Every row gives one point. Any point is a mix of the corners, with weights that add up to 1. It lies inside the corners' shape when no weight is negative. Is each point inside? If not, which corners have a negative weight?

Corners:
(1): 0.0  -13.4
(2): -8.1  -5.2
(3): 18.2  25.4
Points:
1.4  -5.2 => inside
0.4  -11.5 => inside
19.1  19.6 => outside (2)
16.6  22.9 => inside

Corners:
(1): -30.9  40.2  -8.8  14.4  -4.6  -2.4
(2): 10.9  -14.2  40.6  -62.5  -3.9  -3.1
(3): 7.4  -8.6  -10.1  -6.6  25.4  9.1
(4): 8.3  -8.1  10.5  5.1  -3.0  -11.3
(5): -18.3  9.6  -11.9  -14.3  6.7  -14.0
(6): -7.5  -24.6  -7.9  10.4  3.9  10.3
(7): 21.7  -20.8  -7.2  -2.3  -16.0  5.3
Points:
-8.6  6.6  -12.3  11.4  4.8  -2.2 => outside (2)
-5.2  -3.0  -1.8  -3.8  1.9  -6.6 => inside
-2.8  -3.1  -1.9  1.3  1.1  4.6 => outside (5)
8.2  -11.6  29.8  -47.0  -2.9  -2.7 => inside
3.0  -11.6  -6.4  -1.0  0.2  4.3 => inside
-11.8  7.9  -3.4  -1.9  0.8  -5.7 => inside
-2.6  -3.0  -15.0  9.9  2.4  1.3 => outside (2)
27.7  -25.0  7.1  -19.6  -2.3  -1.0 => outside (1, 6)
-2.2  -1.8  3.8  -11.1  -13.4  -5.5 => outside (3)

Corners:
(1): -11.0  -17.7  -3.4  -18.1  19.2  23.8  -16.3  -1.8  14.1
(2): -24.5  -7.2  -3.9  -24.7  -20.3  7.7  -5.6  -12.2  5.5
(3): 10.5  14.2  -25.1  43.5  13.8  10.9  19.2  -18.1  -26.8
(4): -13.0  -7.4  -15.0  -14.8  5.8  -13.0  -4.9  -10.2  30.2
(5): -10.6  -14.4  5.4  -0.4  3.4  -33.3  9.6  10.8  7.5
(6): 19.7  14.4  -25.7  15.2  -2.2  0.3  26.8  5.8  -16.2
(7): -7.6  5.6  5.2  9.3  -19.3  -23.7  -15.2  5.4  19.9
(8): -0.3  -1.9  12.3  6.6  -11.0  -7.6  22.1  -1.7  21.0
(9): -25.4  8.3  -5.9  7.5  -6.6  -14.9  17.2  19.8  19.5
(10): 23.8  51.5  -22.9  27.5  24.0  15.6  42.7  -15.9  -52.3
Points:
-8.2  5.2  -3.2  -4.9  -7.9  -0.8  4.3  -4.5  8.2 => outside (3, 5)
-6.2  -16.1  2.8  -4.0  -9.5  -9.7  -1.6  -2.4  19.4 => outside (9, 10)
-12.6  -2.7  -7.4  -4.9  2.3  0.4  1.7  -0.7  12.4 => inside
1.0  7.1  -12.9  15.4  6.8  0.5  13.4  -7.0  -10.1 => inside
-11.3  2.7  -9.6  -0.4  -4.1  -6.1  -1.1  -1.2  3.8 => outside (8)
1.7  6.2  -6.9  12.4  9.8  -8.1  21.5  1.8  1.3 => outside (2, 7)
-11.9  1.7  2.4  -9.1  -14.0  -14.7  7.6  2.5  16.8 => outside (1, 3)
-2.1  11.6  -6.2  12.7  -12.7  -10.3  18.6  4.3  -2.1 => outside (1, 4)
-3.1  4.8  -12.0  4.6  -0.3  4.0  6.2  -6.9  3.6 => outside (5)
